Each row of a before or after table is a point. The points were changed in one or more steps. Then noise was added and the rows were shuffled. The steps act on columns, c1 being the first. Name the steps. A step turns or swaps two columns, mirrors them in a line or flattens them onto one, adds a multiple of one to another, or multiplies or shifts one. Angles are multiples of 10 degrees, from the lower column toward the higher: turns from -170 to 170, lines from 10 to 170 but not 90. Use the fewest steps. Two steps may share a column if one is a turn and the other turns, adds or multiplies; they go together, in the order done. Otherwise the lowest column goes first.

Before, 12 rows:
[[  2  25 -21]
 [-33  56 -41]
 [-18 -26  10]
 [ 95 -15  41]
 [ 27 -59   3]
 [ 14 -38 -17]
 [ -6  25 -34]
 [ 66  -5 -27]
 [ 11  21 -36]
 [ 68 -33  -9]
 [ 78   4   8]
 [-24  17 -22]]
After, 12 rows:
[[ 48  -4 -25]
 [ 55   3   7]
 [  8  20 -37]
 [-18  17 -21]
 [ 18 -59   4]
 [-13 -26   8]
 [ 10 -39 -16]
 [-23  55 -41]
 [ 47 -32 -10]
 [  1  26 -21]
 [ 66 -15  40]
 [ -5  24 -35]]
Steps: multiply c1 by 0.7

Before, 9 rows:
[[-14 -28  14  -4 -41 -33  18   1  45]
 [ -4 -23  -6 -43 -95  28  16  33 -55]
 [ 16 -48  10  27 -10 -18 -76 -47   9]
 [ 17  17  37 -27   1 -64 -34 -70  34]
 [ 36 -51 -29 -15   6 -39 -55  39  37]
 [-37 -28  61 -37 -79  52 -53  44 -54]
 [-41  40 -18 -11 -44 -28  -2  -7  17]
 [-57 -70 -27 -71 -60  26   1  48 -38]
 [  3 -21  56  25  11 -47 -52 -20 -38]]
After (9 x 9):
[[ 32  50   3 -12 -43 -28 -24 -27  17]
 [ 30 -12  74  25  13 -46  43 -41 -38]
 [ 63 -17  80 -37 -80  52  17  23 -56]
 [ 36 -38  31  27  -9 -18  68 -68  10]
 [ 43 -59  -7 -73 -59  27 -37  28 -38]
 [  8  28  57 -26   2 -65  37 -90  34]
 [  8 -41  -9 -15   6 -40  65  19  36]
 [ -8 -13  14 -43 -96  29 -16  12 -55]
 [  0 -18  35  -4 -40 -32 -22 -20  44]]
Steps: turn c1 and c7 by 140 degrees; shift c2 by 10; shift c3 by 20; shift c8 by -20

Before, 9 rows:
[[-15  14  41 -14  47 -20  11 -12 -40  36 -11   9  30  -3]
 [  3  70  53 -31  45  -6  29   4   6 -53  45  60 -28  55]
 [ 16 -17 -36 -34  20 -20 -32 -16  12 -19  13 -51 -42  95]
 [-36   2 -84  63  18  20  17  -8   8   9  -8 -11  36 -59]
 [-47 -21 -42  -5  65  -2  -2  43  40 -22  53  29 -24   2]
 [-59  18 -24  21 -39 -10 -65 -61 -64 -11  14 -48  -2 -18]
 [-13  -4  31   9   6 -14 -10   5   6  13 -14  58  63 -31]
 [-22  10 -16   1   5 -59  83  10  40 -13  66  22 -45  -3]
 [  3  16 -12 -85  32  38  82 -17 -10  44 -24  -9  24 -63]]
After (9 x 14):
[[-34   5 -66  63  15  23  18  -6  33   9  35 -11  33 -57]
 [-25  16 -36   1   9 -57  84  12  26 -11 -63  22 -44  -3]
 [  3  67  38 -32  44  -6  29   4  -2 -58 -56  62 -28  55]
 [ 17 -17 -31 -33  17 -20 -31 -13  19 -20  -1 -52 -43  97]
 [-59  18  25  21 -37  -9 -64 -62  58  -8  30 -45  -3 -16]
 [-17  13  61 -15  51 -17  13 -13  -2  41  11  10  30  -6]
 [-48 -22 -60  -4  63  -2  -2  41  33 -23 -48  27 -25   4]
 [-13  -1  23   9  10 -17  -8   7 -31  14  -7  57  61 -31]
 [  8  14  -3 -86  29  39  80 -16  -4  44  29  -8  23 -65]]
Steps: turn c3 and c9 by 40 degrees; turn c9 and c11 by -140 degrees

Before, 8 rows:
[[  1  20   3  -1   1   9  29   9  12 -10 -20   5   7  -7  12 -20  24  19
  -22 -41   0   6   0  -3  14  26   6   4 -11 -12   5 -11]
 [ 19  23  15  13  -2  -6  -6   8 -41  33  -9   9 -13   5   6  -3 -11   5
   14 -12  18  18 -11  -3  -2  12 -45  18   5  11 -13  -1]
 [ 15   9   1   5 -23 -10   6   1  26   8 -13  19 -12  -9  -2   9 -10   1
   -7 -42  25   5 -13   0   3  12  15  15  22 -25   3   5]
 [-16 -22  22  28  -1   2  -2  -1  24  20  60  19  -5   3  -3 -12 -11  14
    9 -12 -65  -3  -5  20   6  17  10  15   9 -11 -13 -12]
 [ 13 -31   1  15 -24  -3  -5  -5  24  -2  15 -13  11  -4   3 -16  -5  -4
   11 -21  29  20  -5  -5   3  23   5  22 -10 -24  -5  -5]
 [ 18   1   2   9   3   6   1   5  25  -7  -8  -3  31  -6  -6 -12  -8  -2
   13 -19  19  -7  -1   9  -1  24  18 -95  -8  23 -17  18]
 [-42  -7  15  -2 -13   4   5 -27 -24  -4 -22  16  -7  15  20  -8  63  -3
    7 -13  13  17  33   9  13  -9 -13   1  -8   2  10 -15]
 [  9  12  10   4 -13 -12   4  11  -3   8 -17  19 -11   9 -11 -12   6   7
   12 -14  19   8  -6  -1  20   8  20  22   6  73  16   8]]
After, 8 rows:
[[  3  18   2  -3   3  11  30  10  10  -9 -20   4   7  -7  12 -22  24  16
  -21 -39   1  18  -1  -1  13  26   5   5 -11 -11   4 -12]
 [-14 -25  20  28   0   2  -2   1  23  20  59  18  -6   4  -3 -11 -12  13
    9 -12 -65 -11  -4  20   7  15  10  15  10 -12 -13 -11]
 [-43  -7  15  -3 -13   8   6 -30 -24  -5 -23  15  -8  15  20  -9  60  -2
    6 -12  13  51  33   9  12  -9 -13   0  -7   2  11 -16]
 [ 21  24  13  13  -1  -8  -6   9 -43  31  -9  10 -13   6   6  -3 -11   5
   13 -13  19  54 -13  -3  -3  13 -43  19   5  10 -15   0]
 [  8  11  10   6 -12 -12   4   9  -3   8 -18  18  -8  11 -12 -12   8   7
   12 -13  20  21  -6   0  19   6  19  23   5  72  17   7]
 [ 18   1  -1   9   2   7   2   7  27  -7  -9  -1  31  -7  -5 -13  -7  -1
   13 -19  20 -22   0   9  -1  23  20 -96  -8  21 -18  19]
 [ 14  10   1   4 -22  -7   6   1  29   7 -15  19  -9  -6  -3  11  -9   1
   -6 -41  24  13 -11   1   5  12  15  15  23 -26   3   6]
 [ 13 -31   2  16 -23  -4  -5  -3  24  -1  14 -15  13  -3   0 -16  -4  -4
   12 -20  28  58  -5  -4   4  23   5  22  -8 -23  -4  -5]]
Steps: multiply c22 by 3

Before:
[[  8   3   3  -3   5  -4  11   0  -7 -10   3   6 -24   1   6  12  -5   7
   -4   5  12   4  12  -2   5  -2   2  12   1   2   3   6   5  -2  30   0
    1  -8  -7   2 -24   0   3   0  -1  -2 -10   1 -12  -9   8   1   1   3
   -4  -2   9  -6  -4   6   3  -7 -12  -7]
 [  6   4  -2  18  -1  -2   3  -6  -4  -6  -2  -3   2   1   0   8  -5  -7
   -4   3  -5 -11  -1  -7   7  -8  -1   9  -4   6   9  -1   3  -2  -8  -5
    6  -8   2   0  -4  -2   8  -6  -6   8 -12   0  17 -10   1   1  -1   4
    4   7  -5  -7   0   5   7  -4   8   1]
 [  0   2   1  -8   5  -5   0  -5   6   9 -11  -2   4  -3   6  -5   1  -6
   -2   6  -4   3   5  -4   8   0   3  -9  -3 -12   4   4   5   5  -6   5
    7   3   4   6   1   3  -3  16   5  11   2   4 -10   7   9  -4   2  11
   -3   3 -11  -5  41   5   0  13  10   0]
 [  5  -3   1  -1  -4  -1   0  -5  -5 -10  -2   0  -3 -14   8  10   3 -14
   -4   2  17   5   6  -1   3   3  -5  -4   1   3   6  -5  -2   4   7  -4
    1  -2  -7  -4   2   4   4   2   2   3   5   9  -8  -1   3   2  -3   1
    2  -4  17  -5   4   4   0  -8   9  -6]
 [  6   3  -9  -2  -6  -5   1   7  -1  -8   3   1   3   2   4   2  -4   8
   14  -2  -3   5  -2  -7 -13   4   0  10  -5  -2   8 -13   3   5  -1  -2
    3  -3   1   2  -1  -1   2   5  -1   2   7   1  -7  -8 -13   5   3   7
    6  -1   5  13  -4  -7   0  -6   0  -3]
 [ -2   6   3  -6  -5   5  19  -1  -6  -4  -2   2   4 -15  -5   2  -4   8
   -5  -1  -8   3   4  -1  -7   6 -13  12 -10  -4   5  -3  -3   6  -7  15
   -2  -8  -7   5   1 -11   6  -4  -1   4   0  -2  -7   2  -6   0  -7   4
    7   8  -6  -1  -4   4  -6   5   9   2]
 [  1   2  -5  -7  -4  11   1  10  13  -6   1   5   0   1   2  -1   1   8
   -6   1  24   2   1  -8   7  -6  -9  12 -10   6   5   6   2   3  -7   4
   -6  -7   6  -8   1   2   7  -1   4  -2   5   8  -6   0   1  -4   1   3
  -12  -1 -14  -3  -3   5  -6  12   9  -4]
 [  1 -26   3  -8  -4  -3   4  14  -7   1 -20  -2   2 -14   8   8   3  -7
   -6   4  -8   4  -1  -7   8  -4  -7  12  -1   3   3  -4   3  -1   5  -6
   -7  -3  -3   5   0  -2   8  -2   4   2   3   7   7  -4   6  -6   4   7
    7   3   2  -5  -2   4   6  -7   8   0]
 [ -2   0 -15  -3  -6  14   0  -5  -4  -1   5   5   4  -6  -5   6   3   9
    2   6   0   0   5  -2   2   4   1  -6   0   4   9 -22  -1   3  -7   0
    3  -4   8  -3  -3   6  -6  10   2  10   7   7  -1  -7  -4  -5  -3  11
    4  -3  -8  -6   4  -1  -5  -7  -6  -2]
 [  2 -10  -2  -7  -5  -2   4  -4  -3  -5  -9   6   3   2   8   9   4  -3
   -4  -1  -7   0  -1   2   7  -2   0  14  -1   5 -14  -3  -2   5   0   9
   -6   4  -8   0  -2   3   8   0   4  18  -9   7 -11  -9   2  -2   2  13
    7  13  -7  13  -1   8   3   5   6   4]
 [  4   4   2  -3  11   2   4   2  -5  -6   5  -3   3  -2  -6   7 -13   8
    4   4  -7   4   2   4   2   5  -4  -2   0   3  -5   6 -23   8   5  -1
    8  -4   0   7  -5   3  -4   2   2   9   5  10  -5   1   1   1  -2   4
   -1   0 -14  -3  -2   7 -10  13   2  -3]
 [ -3 -35  -7   6   0   3   3  -5   0  15   2  -3   4   1   7  -7  -1   8
    1  -6  -7   5  -2   1   8   3   1   5  -2  -3   4   5   5   6  -7  -6
    4   5   6 -13  -5   5   9  -3   0   5   7   2  41  -1  -8   1  -9   1
    3   0  -9  -7   1   8   1  -5  10   2]]
After, 12 rows:
[[  0   2   2  -9   5  -5   0  -6   6   9 -11  -2   8  -4   5  -5   1  -6
   -2   6  -5   2   4  -5   8   0   2  -8  -2 -12   4   4   5   5  -6   5
    7   3   4   6   1   4  -3  17   5  11   1   4 -10   7   9  -4 -28  10
   37   3 -11  -2 -95   5   1  13  10  -1]
 [  2 -10  -1  -7  -5  -3   4  -4  -3  -5  -9   6  -2   2   9  10   5  -2
   -5  -1  -6   0  -1   2   7  -1   0  14  -1   5 -13  -4  -2   6   0   9
   -6   4  -7   0  -2   4   8   1   4  18  -9   7 -11  -9   1  -2 -29  14
   -8  13  -7  13   1   8   3   5   5   4]
 [  6   4  -2  18   0  -2   3  -5  -5  -5  -2  -3   5   1   0   8  -5  -7
   -4   2  -5 -11  -1  -6   8  -9  -1   9  -5   5   9  -1   2  -2  -8  -5
    6  -8   1   0  -3  -2   8  -6  -6   8 -12   0  17 -11   2   1 -30   4
   -4   7  -6  -6  -2   5   7  -4   7   1]
 [  0 -26   3  -8  -5  -3   4  14  -7   0 -21  -2   5 -14   8   7   4  -7
   -6   4  -7   5  -1  -7   9  -3  -7  12  -1   2   4  -4   4  -1   6  -6
   -7  -3  -3   4  -1  -1   8  -2   4   2   3   7   7  -4   7  -6 -27   8
   -8   3   2  -4   3   4   6  -8   7   1]
 [  7   3   3  -3   5  -4  11   0  -7 -10   2   7 -27   1   6  11  -4   8
   -4   6  11   4  12  -2   5  -2   2  12   1   3   3   6   6  -3  31   1
    1  -8  -7   2 -24   0   3   0  -1  -2 -10   1 -13  -9   8   1 -29   3
    0  -2   9 -14  11   7   4  -6 -12  -7]
 [ -2   5   3  -5  -4   4  18   0  -5  -4  -2   3   6 -14  -5   2  -4   8
   -5  -1  -8   3   4  -1  -7   6 -13  11  -9  -4   5  -3  -3   6  -8  15
   -3  -7  -7   4   0 -11   6  -4   0   4   0  -1  -7   2  -5   1 -37   4
  -10   8  -6   1   7   4  -6   5   8   2]
 [ -2   0 -15  -3  -7  14  -1  -5  -4  -1   4   5   8  -7  -5   6   3   9
    3   5   0   0   5  -3   2   4   1  -6   1   4   9 -23  -1   3  -7   0
    3  -4   9  -4  -3   6  -6  10   2  10   7   7  -1  -8  -4  -5 -33  11
   -1  -4  -8  -4 -11  -1  -5  -8  -6  -2]
 [  7   3  -9  -3  -6  -5   1   7  -1  -7   3   0  -2   1   4   2  -4   8
   14  -2  -3   5  -1  -7 -13   3   0   9  -6  -1   8 -13   4   5  -2  -2
    3  -3   0   2  -1  -1   2   5  -1   1   7   1  -7  -8 -13   5 -27   7
  -10  -1   5  14   8  -7   1  -5   0  -2]
 [  1   2  -5  -6  -4  10   0  10  13  -7   1   5   1   1   2   0   2   8
   -6   0  24   2   0  -8   8  -6  -9  13 -10   6   6   6   2   3  -6   4
   -5  -8   7  -7   1   2   6   0   4  -2   4   8  -5   1   1  -4 -29   4
    9  -1 -14  -3  11   6  -6  11  10  -3]
 [  4   4   2  -4  12   3   3   2  -6  -6   6  -1   5  -2  -6   7 -13   8
    4   4  -7   4   1   4   2   5  -3  -2  -1   3  -5   5 -23   8   5  -1
    8  -5   0   7  -5   3  -4   2   1   9   5  10  -5   1   0   0 -32   5
   -1   0 -14  -2   6   7  -9  13   3  -3]
 [  5  -3   0  -1  -4  -1   0  -5  -5 -10  -1   0  -1 -15   7  11   3 -14
   -4   2  16   4   7  -1   3   3  -4  -4   1   3   7  -4  -2   4   7  -4
    2  -3  -6  -3   2   4   4   2   2   3   5   8  -7  -2   3   2 -33   1
    0  -4  17  -5 -11   4   0  -8  10  -6]
 [ -2 -35  -7   7   0   4   3  -5   0  15   2  -3   8   1   7  -8   0   8
    2  -5  -7   6  -2   1   8   3   1   5  -2  -2   5   6   5   6  -6  -6
    3   5   6 -13  -5   4   9  -3   1   6   8   3  42  -2  -8   1 -39   1
   -2   0  -9  -5  -4   8   0  -4  11   2]]
Steps: turn c13 and c58 by 20 degrees; multiply c13 by 1.3; shift c53 by -30; multiply c59 by 2.5; turn c55 and c59 by -160 degrees
